Each row is a point. Any point is a mix of the corners, with weights that add up to 1. It lies inside the corners' shape when no weight is negative. Is each point inside? If not, which corners have a negative weight?

Corners:
(1): 34, 1
(2): -73, 6
(3): 20, -18
Points:
-36, -3 => inside
49, -11 => outside (2)
40, -11 => outside (2)
46, -14 => outside (2)
-29, -9 => outside (1)

Corners:
(1): -3, -75, 42, 0
(2): 20, 66, -62, -50
(3): -28, -1, 16, 23
(4): 54, 19, -24, 6
(5): -18, -7, 35, -53
Points:
-4, -35, 30, -3 => outside (2)
6, 33, -23, -45 => inside
-5, 22, -3, -31 => outside (1)
-17, 1, 14, -8 => inside

Corners:
(1): 20, -53, 33, -5, -29, -5, -37, -34, -71
(2): -59, -68, 52, -3, 22, 33, 45, -32, -41
(3): -66, -34, 31, -5, 3, -35, -3, -37, -16
(4): 81, 37, -29, -32, -25, 39, -24, 56, 19
(5): 47, 5, 51, -14, 38, -38, -23, -25, -22
(6): -49, 16, -65, 4, 57, 28, -26, 17, 9
(7): -11, 1, 22, 34, 27, -24, 37, -81, -52
(8): -16, -3, -54, 34, -8, -10, -43, 93, 56
(9): -2, 4, 21, -33, 5, 1, -17, 33, -67
(10): 5, 49, -29, 16, -7, 35, -46, 61, 49
Points:
-15, 2, 2, 12, 23, -5, 5, -26, -29 => inside
-3, 10, -17, 9, 11, 4, -27, 32, 14 => inside
-5, -2, 8, 2, -20, -10, -21, 9, -27 => outside (2, 5, 6)
-10, -19, 19, -5, 4, 3, -13, -17, -31 => outside (8)
-2, -23, 35, -14, -22, 12, -4, -15, -43 => outside (5, 6, 8)
-21, -13, -11, 0, 19, 13, -17, -3, -20 => inside

Corners:
(1): 10, -13, 39, -33, 36, -47, -28, -17, 19, -60, 26, 14, 15, 68
(2): -48, 48, -9, 27, 7, -29, 21, 7, 16, -6, -14, -20, -6, 4
(3): 9, 1, -4, 2, 3, 21, -40, -12, -44, -49, 35, -29, -34, 45
(4): -30, 36, -41, -8, 95, 11, -7, 26, 20, -4, -5, 20, -40, -38
(5): 7, 1, 50, -61, -22, -1, 52, -59, 7, 52, -23, 20, 37, -7
(6): 14, 20, 82, 68, -46, -8, 36, -10, 28, 75, 11, -8, 27, 14
(7): 4, -23, 28, -25, -27, -12, -32, -74, -18, -2, -6, -54, 27, 22
(8): -12, 37, -47, 35, 15, -35, 5, 1, 30, 39, -14, 26, -17, -12
(9): 9, -3, 8, 59, 28, -27, 51, -45, 12, -11, 18, 23, -53, 22
(10): -43, 30, 21, -7, 36, 13, -65, 21, 0, 14, 81, 57, -2, 37
(11): -28, 22, -9, 36, 32, -6, -20, -8, -31, 49, 6, 6, 34, 25
(12): 7, -58, 23, 50, 6, -7, 48, -39, 8, 22, 3, -9, 14, 8
(13): -16, 1, 18, -39, 10, 58, -64, -44, 7, -67, 17, -68, 33, 54
(14): -44, -23, -31, 1, 54, 10, -10, -1, 4, 41, 7, 17, -13, 37
(15): -4, -2, 33, -41, -18, -27, -26, -38, 4, 8, -52, 77, -30, -19
Points:
-4, 3, 15, -10, 4, -12, -20, -36, -3, -19, 7, 1, 3, 28 => outside (4, 6, 14)
-12, 8, 28, 6, 8, -9, -12, -27, -6, 7, 18, 15, 3, 36 => outside (4, 8, 12)
-11, -1, 17, 16, 2, -9, 0, -24, 0, 19, 6, -2, 12, 27 => outside (4)
-21, 8, 5, 7, 17, -7, -7, -12, 6, 11, 7, 2, -1, 20 => inside
-7, 18, 20, -17, 5, 0, -15, -25, 9, -20, 8, -7, -3, 19 => outside (11, 12, 14)
10, -24, 31, -3, 5, -4, 2, -42, -2, -4, -3, -3, 6, 25 => outside (2, 8, 10)
-4, 4, 7, 21, 14, -15, 17, -29, 10, 7, 5, 8, -13, 14 => inside
